Every row gives one point. Two turns around zero, p and q, are shown by what they do to some points. Write where each new point lands after one turn and then the other. Backwards means that the second turn is done in reverse. Each puzzle has new turns, and all numbers are rounded.

Turn p:
[ 7 17 32] => [-25 -10  25]
[65 -5 22] => [ 5 34 60]
[-43 -16   6] => [ 10 -40 -21]
[-29   4 -59] => [ 10  16 -63]
Turn q:
[31 31 25] => [34 -3 37]
[-66 -30 -20] => [-58  30 -38]
[  9  22 -39] => [ 33   9 -30]
[ 26 -23  34] => [-10 -35  32]
Where do these land?
q, then p: [-29 -10  13] => [-18 -21 -18]
p, then q: [  3   9 -48] => [ 38  19 -24]
p, then q: [50  9 10] => [ 8 26 44]
q, then p: [  1 -48  61] => [ 14 -76   6]
q, then p: [-24  40 -36] => [-33  47 -13]

Turn p:
[-18  43 -42 -33] => [  9  25 -25 -61]
[49 24 39 47] => [ 37 -27 -34  58]
[-23  25  23 -21] => [11 45 -3  1]
[  3 -35 -12  39] => [-35 -37   2  17]
[-10 -56  -8 -32] => [-22  -5  60 -16]
Turn q:
[ -8 -41  -4 -12] => [-41   5  13  -3]
[-42 -25  32  65] => [ -9  83 -24   5]
[ 58  46  15 -20] => [ 47 -47  12  39]
[ 20  16 -54 -28] => [ -3 -60 -14 -22]
[-27   5  11  -6] => [  7  18  15 -18]
Where do these land?
p, then q: [25  1 52 77] => [-27  34 -85  12]
p, then q backwards: [ 12 -15 -40 -34] => [-31  15 -20 -40]
p, then q: [-19  16 -17 -16] => [ 13 -21  15 -18]
p, then q backwards: [-38 -46 -45 -11] => [-32 -48 -24 -42]
p, then q: [  6  17  27 -49] => [ 40 -24   9  35]
p, then q backwards: [14 28 23 32] => [33 13  1 36]

Turn p:
[-27 -16 -24 -44  19  -8  26  17] => [ 23  39  14 -49 -15  -2   5  -9]
[ 79  12  -2 -22 -43  26  50 -78] => [ 11 -63  40  35 -27  60  67 -48]
[-42   9  14 -10  -6 -49 -14  19] => [  1  48   4  12 -22 -25 -19  34]
[ 39 -12   1 -21 -13  61  69 -16] => [  9 -27  26 -26  27  48  70 -31]
[-43  -1  15   2 -13  30 -21  13] => [-42  10  -6 -21   9   6  -7  35]
[ 53  61 -28  51  11  18 -48  -5] => [  2 -51 -83  44   2  20 -25 -18]
[-32 -37 -20   9  15   3 -13 -16] => [-22 -10   9 -35  -9 -35 -18  -7]
[ 50  70  19  41  54  13 -42 -27] => [-24 -14 -67  69  19  22 -30 -57]
[-11  -9 -11 -23   0 -34 -26  29] => [ 26  22   5  -9 -15  -7 -38  23]
[-10 -43  26 -14   3 -34 -17  39] => [ 20  27  37  -4  22 -22 -38  29]
[-56 -35  10  33 -28 -27  36  25] => [ -3  19  20 -16   9 -65  34  51]
Turn q:
[ 22  70 -15  39  16 -15  14 -21] => [ 17  23 -16  66   6   2  44 -29]
[-59 -33 -21 -29 -33   8   5  12] => [ -2 -16  15 -64 -42   3  14  24]
[ -2   9  66  58 -29 -30 -25  48] => [-23 -40   9  46 -48  11 -54 -53]
[ -2 -10  56  12  11  59 -23 -21] => [-43 -44  -6 -15  51  15  -8 -32]
[-35 -33   8  23   1 -30 -28  -9] => [  3 -13 -43 -26 -32   4 -25 -18]
[ 39   0 -22   3 -27   0  24 -29] => [54  5 19  8 24  9 10  1]
[ 39  63 -25 -32  26 -23 -31 -21] => [ -3  88  -1  26  25  -6  16 -21]
[ -2 -65 -73 -60  25  49  38  38] => [ -2   5  16 -47  16   5  11 127]
[  0  -1  25 -14  11 -17  26   4] => [ -1  -9   6   7   0 -42  -7   2]
Where do these land?
q, then p: [ 13 -50 -32  39   7  37  43 -15] => [ 49 -23   3 -45  58   0 -14 -14]
p, then q: [  6 -38 -30 -23 -17  47  39   6] => [ -7  -8  34 -29  41 -47  -7  31]
q, then p: [-46  42  19  31 -27  26 -44   6] => [-62 -17  27 -30 -24   3  47   0]
q, then p: [ 53  32 -27  -7  -1 -12 -45  30] => [-45   0 -62  32  15  22   3   9]
q, then p: [-23  -7 -33 -61  51 -51  33 -27] => [ 83  45 -25  28 -44   1   6  10]
q, then p: [-30  35  53  16   3  -3  13  50] => [-37  -6  30   6 -14 -58  14  42]
p, then q: [ 49   7  60  -4  45 -14 -12 -11] => [-12 -14 -63  24  35  21  11 -43]
q, then p: [ 26  30 -39  -8 -44 -34 -30 -37] => [ -9 -19 -21  48  -7  58  28 -34]
p, then q: [-49 -53  28  17 -16   5   3  -2] => [-36  -3  -3  -4 -42 -55 -19  -8]
